Each row of a before or after table is a point. The points were changed in one or more steps. Then noise was added and the rows were shuffled. The steps act on columns, c1 being the first. Name the steps. A step turns or swaps two columns, mirrors them in a line or flattens them onto one, adds a multiple of one to another, or multiplies or shifts one. Angles are multiples of 10 degrees, from the lower column toward the higher: turns from -170 to 170, lines from 10 to 170 but not 90. Use the fewest steps. Two steps may share a column if one is a turn and the other turns, adds or multiplies; they go together, in the order done. Otherwise the lowest column goes first.

Before:
[[ -45   26    1]
 [ -60  -63   37]
 [  34   -3 -102]
 [  43  -21  -40]
 [ -53   30   -7]
 [ -32  -44   36]
 [ -11   -6  -58]
 [  12  -17  -49]
 [ -46   -6  -15]
 [ -78  -35   26]]
After:
[[-55 -17  -8]
 [-19 -56  -6]
 [-65 -10  34]
 [ 29 -35 -20]
 [ 25 -99   3]
 [  0 -47 -21]
 [-69  31 -66]
 [-87  27 -34]
 [-56   9  28]
 [-46  41 -33]]
Steps: shift c1 by -10; swap c2 and c3

Before, 9 rows:
[[ -9   0   4   6]
 [-13   7  -3 -20]
 [-10   2 -10   4]
 [  5   2  -8   5]
 [-17 -48  -5   0]
 [ -7  -1   3 -21]
 [-17 -15   4   2]
 [  7  -1   5  -1]
 [ -7   6   6  -1]]
After, 9 rows:
[[  -9   16   -1   -1]
 [   9    5    2    7]
 [  -8   -2  -18  -12]
 [ -18  -38    0    4]
 [  -8   16  -21   -4]
 [ -12 -121   -8   10]
 [  -9   -2    4    5]
 [   5   -4    6   -8]
 [  -3    7   -5   14]]
Steps: turn c1 and c3 by 30 degrees; turn c3 and c4 by -50 degrees; multiply c2 by 2.5

Before, 12 rows:
[[ 37 -30 -40  -6  25  21]
 [ 18  -8 -11   1   8  36]
 [ -1  -4   7 -14  11 -12]
 [-16 -10  16  31 -36  10]
 [-13  23   1 -13 -26 -11]
 [ 21 -45  24  41 -55  39]
 [ 23   9 -27 -26  -4  -1]
 [-11  19  16   3   2 -13]
 [-10 -40  11  45 -39  14]
 [  0  23 -17   9  -4  10]
 [ 24 -29 -28 -28  -2  55]
 [ 22  21   4 -18  -2  -4]]
After, 12 rows:
[[  22   42   13  -18   -3    4]
 [ -19  -24   48   33  -31  -19]
 [  -1   23  -50   10   -6    3]
 [  22   30  -82  -22   -8   10]
 [  38    9 -121    5   17   30]
 [ -11  -49   33   44  -33  -23]
 [  16   11  -32   18   -4   33]
 [   1   -5   20  -20   14    1]
 [  25   -4  -83    2  -22   59]
 [ -13    7   48   -6    4  -11]
 [  22  -23   74   54  -58   -6]
 [ -11   11    2  -16  -24  -12]]
Steps: add 1 times c1 to c2; multiply c3 by 3; turn c4 and c6 by -30 degrees; turn c5 and c6 by 20 degrees

Before (12 x 9):
[[ 63  16  52  34  28  64  48 -23  31]
 [  5  24 -43   0  11 -20  33  65  43]
 [  4  27  45  -8 -20 -31  47  18  22]
 [ 10  28 -46  86  53  80  25 -25 -45]
 [ 71 -60  -9   6  13  39  28 -38 -51]
 [ 40 -90  35  16  36  26 -29   8  53]
 [ -1 -74  -8 -19  -2  19 -69 -66  84]
 [ 22  12  36  -1  74  65  -3  23  29]
 [ 65  25  19  10  65 -29  -5  51  49]
 [-28   3 -14  93  56  11 -43  32 -52]
 [ -4  -2  10  30  31  -1 -74 -38  16]
 [ 25 -83  14  40  79 -13  19 -28 -40]]
After (12 x 9):
[[-23  81 -20  39 -50  -4  49  76 -50]
 [-35  -3 -48  64   0  69 -49 -31  72]
 [-26 -20  67 -23  19 -35   4  -4   8]
 [ 41 -17  13 -46 -66 -35 -18  17  37]
 [-12  65  27 -23 -77   7 -25   1  21]
 [  9  -5   8  -8 -36  96 -47  20  47]
 [ -6 -42  19  38 -81  76   5  37 -48]
 [ 42  13  14  39 -12  66  27   1 -57]
 [-60  11 -40 -18 -57   1 -21  98 -62]
 [-31   1 -43  42 -32   4 -63  22   6]
 [-26 -10 -10 -65 -11 -27  53  14  32]
 [ 35  63  73  30 -29  10   4  31  23]]
Steps: shift c1 by -30; turn c2 and c6 by -70 degrees; turn c3 and c7 by -40 degrees; turn c4 and c8 by 80 degrees; multiply c5 by -1; shift c9 by -10

Before, 12 rows:
[[ 23  17 -25   2  -2 -21  20 -56  56   4  -1]
 [121 -32  32 -24 -60  31  14 -27  25   8   9]
 [  4   5 -46  13 -48  46  29 -62  21 -27  10]
 [-16 -12   0  -4 -20  -5 -22  24  37  14 -39]
 [ 38  -7  -6  16   7  44 -30  30  33   7  -7]
 [-27 -60  45  25  33 -23  -2  17  35  18   9]
 [-21  15   2  33 -64 -30 -10 -42  35  66  55]
 [ 39  13  34 -45  14 -27   4 -62  13 -51   5]
 [ 31 -85  11  33   3 -12  -8  16 -58   2 -25]
 [  0 -20 -12 -70  11 -49  -2  52  -5   0   7]
 [  5 -10  29 -75  54   0 -19 -37  23  29  -3]
 [-15  35   6  30 -19  15  25  -4  38  41  -2]]
After (12 x 11):
[[  -7  -68  -28   38   38   -4   -1  -16   34   69  -42]
 [ -23   15   14  -68  -62  -45   -1  -33   23   26   -9]
 [ -22  -32   15  -24  -45  -48   27  -46    6  -67  -25]
 [  11   10   24    1   26   -5  -18   14   43   11   27]
 [  17   72   31   29   -5  -12    8  -24   38   23  -38]
 [ -43   38    4  -10    9   45  -58   19   28    0   10]
 [  -3   50  -24  -32   12  -72   38   31  -11    1  -11]
 [-107  -30   11  -32   55   10    9  -43   22  -39  -27]
 [   2  -40   11   16    1   32   11   12   41   44    1]
 [  16  -51  -39   -8   21   47    8  -40   19  -19   26]
 [ -34   68   19   33   32    7  -11  -42  -57  -10    8]
 [ -30  -38  -16   18  -29  -13   28  -27   57   -1   20]]
Steps: mirror c1 and c10 in the line at 100 degrees; turn c2 and c8 by 40 degrees; turn c2 and c5 by -150 degrees; mirror c3 and c11 in the line at 160 degrees; turn c4 and c6 by 30 degrees; add -0.5 times c6 to c7

Before (9 x 14):
[[-13  -6  -8  -9  -5 -20   0   5  -2  -1  -1  15  -1  -1]
 [ 11 -14 -43  23 -23 -12 -14 -19  -2  -5 -10   0  10  -1]
 [ 15 -20   2  -9 -19  25 -19 -13 -24 -15  -2  -1  -5   2]
 [  6   6 -38 -35 -12  15   7  -8  26  18 -13 -36  22 -16]
 [  7 -17  -5  19   5  11  31 -24 -31 -15  -7  12  23  32]
 [  1  20 -18 -10  12 -12  -6   1  10  26  38  -6   9 -42]
 [ 23   0 -28  -4 -11 -14  13  42 -13   5 -17  -2  13 -11]
 [  0  13  -7  -7 -20 -20  -1   4  -7   0   4  -2  28  -9]
 [ 17   0 -27   6  -9  15   9  10   7  12  27 -11  28  12]]
After (9 x 14):
[[ -6   7 -37  31 -44  15  -6   8 -28  17  -7 119  13 -22]
 [ 17   3  -6 -36  41  11 -25  32  20 -13  23  30 -25   0]
 [-13   2  -7  11 -31 -22   6   0   7   0   3  66 -18  -3]
 [ 22  11   2   3 -21  25 -13 -18  17 -17  20 -10   4  -9]
 [  4 -14  -8   5  -9 -21   6   1   0   0   2 -28 -10  -5]
 [  4  23 -29  10 -23 -12  42  13  -2   6  22  33  -6   3]
 [  2  17 -27 -14   3  15  13   9  12  12 -26  85  -9   0]
 [-20   4 -16  41 -31 -11   1  -6  15  27 -37  32  -2  12]
 [ 16   7 -44 -11 -13 -12 -19 -15  -5  -5  10  23  -5  21]]
Steps: turn c1 and c2 by 80 degrees; turn c4 and c14 by 120 degrees; add -1 times c4 to c5; swap c7 and c8; turn c9 and c11 by -140 degrees; turn c12 and c13 by -130 degrees; multiply c12 by 3
